Each row is a point. Two turns around zero, p and q, are shown by what they do to some points. Where does a point land after both, in the order given? Backwards means that the second turn is done in reverse. Each puzzle has new turns, and all numbers are rounded.

Turn p:
[-1.01  0.49] => [-1.07 -0.34]
[1.09 1.07] => [0.05 1.53]
[0.92 0.60] => [0.25 1.07]
[-1.00 -2.15] => [ 0.76 -2.25]
Turn q:
[ 0.58 -1.77] => [-1.14 -1.48]
[0.43 1.77] => [1.70 0.64]
[-1.01  0.00] => [-0.57  0.83]
Where do these land?
p, then q: [-0.59 -2.26] => [-1.05 -2.09]
q, then p backwards: [-1.20  0.88] => [1.06 1.04]
p, then q: [0.80 0.38] => [0.86 0.20]
p, then q: [0.99 1.00] => [1.18 0.77]

Turn p:
[1.16 1.90 0.33 0.44 0.69 2.56] => [-1.16  1.66  0.38  0.36 -0.33  2.79]
[ 0.31  1.34 -0.43 -0.45  0.69 -0.51] => [-0.12  1.12 -0.69 -0.42  1.03  0.18]
[ 0.10 -0.22  1.33  0.25 -0.67  0.93] => [-0.81 -0.39  1.38  0.30 -0.52  0.38]
[-2.11  0.28 -0.20 -1.12  0.24 -1.34] => [-0.84 -0.86 -1.39 -1.27  0.76 -1.45]
[-1.40 -1.89 -0.03 -1.62  0.96 -0.26] => [ 0.51 -2.58 -0.72 -1.21  0.51 -0.07]
[ 1.16 -1.32 -0.76 -1.38 -2.24 -1.86] => [ 2.28  0.20  1.36 -1.46 -0.29 -2.18]
[ 0.57 -0.04  0.36  0.90  0.40 -0.84] => [ 0.30  0.23  0.15  1.16  0.68 -0.38]
[ 0.21 -0.05 -0.60  2.98 -0.06  1.33] => [-0.16  0.62 -0.46  2.54 -1.85  0.74]
Turn q:
[-1.37  0.67 -1.24  0.12  0.24  1.01] => [-1.28  1.17 -1.11 -0.58 -0.34  0.52]
[-0.88  0.60 -0.15 -0.30  1.42  1.80] => [-0.85  1.15 -0.22 -1.82  0.68  0.79]
[-0.29  0.57 -0.66  0.30 -1.81 -1.81] => [-0.25  0.09 -0.13  2.17 -1.43 -0.82]
[ 0.41 -1.83 -1.41 -0.33  1.11 -0.83] => [ 0.09 -1.52 -1.53 -0.75  0.34 -1.49]
[-0.66 -0.65  2.46 -0.78 -0.86 -1.70] => [-0.09 -1.54  2.62  0.43 -1.26 -0.39]
[ 0.61  0.39  0.96  0.46  0.07 -1.63] => [ 0.05 -0.48  1.21  1.23  0.57 -0.88]
[ 0.75  0.64  1.86 -0.79 -1.72  3.50] => [ 2.17  1.42  1.17 -1.05 -0.68  3.25]
[ 0.63  0.54 -1.34  0.04  0.99 -0.81] => [-0.12  0.53 -0.91  0.22  0.85 -1.49]
[ 0.81 -0.93 -0.47  1.29  0.56  0.48] => [ 0.28 -0.83 -1.10  0.15  1.29  0.53]
Where do these land?
q, then p: [-0.63 -1.25 -1.20  0.58  0.46 -1.81] => [ 1.03 -1.18 -1.23  0.43 -0.46 -1.69]
q, then p: [ 1.45 -1.07 -1.51  0.50 -1.51  0.87] => [ 2.06  1.33 -0.25  0.40 -1.38  0.83]
p, then q: [ 0.60  0.45  1.32  1.03 -0.49  0.88] => [-0.88  0.04  1.03  0.45  0.12  1.52]
p, then q: [-1.23  0.81 -1.51  0.64  0.94 -1.29] => [-0.74  0.64 -1.94  0.64  0.14 -1.50]
p, then q: [-0.12 -0.10  0.58  0.36 -1.06  0.93] => [-0.14 -0.25  0.78  0.41 -0.91  0.89]
q, then p: [ 1.66 -1.07 -1.38 -0.13  1.47 -0.84] => [ 2.29 -0.09 -1.15  0.12  1.38 -0.46]
p, then q: [-0.22  1.31  1.63 -0.83 -1.57  0.29] => [-1.23  0.22  2.11 -0.62 -1.13 -0.05]
q, then p backwards: [-1.52  0.92  2.06 -2.14  1.75  0.96] => [ 0.74  1.21  1.27 -2.61 -2.24  0.73]
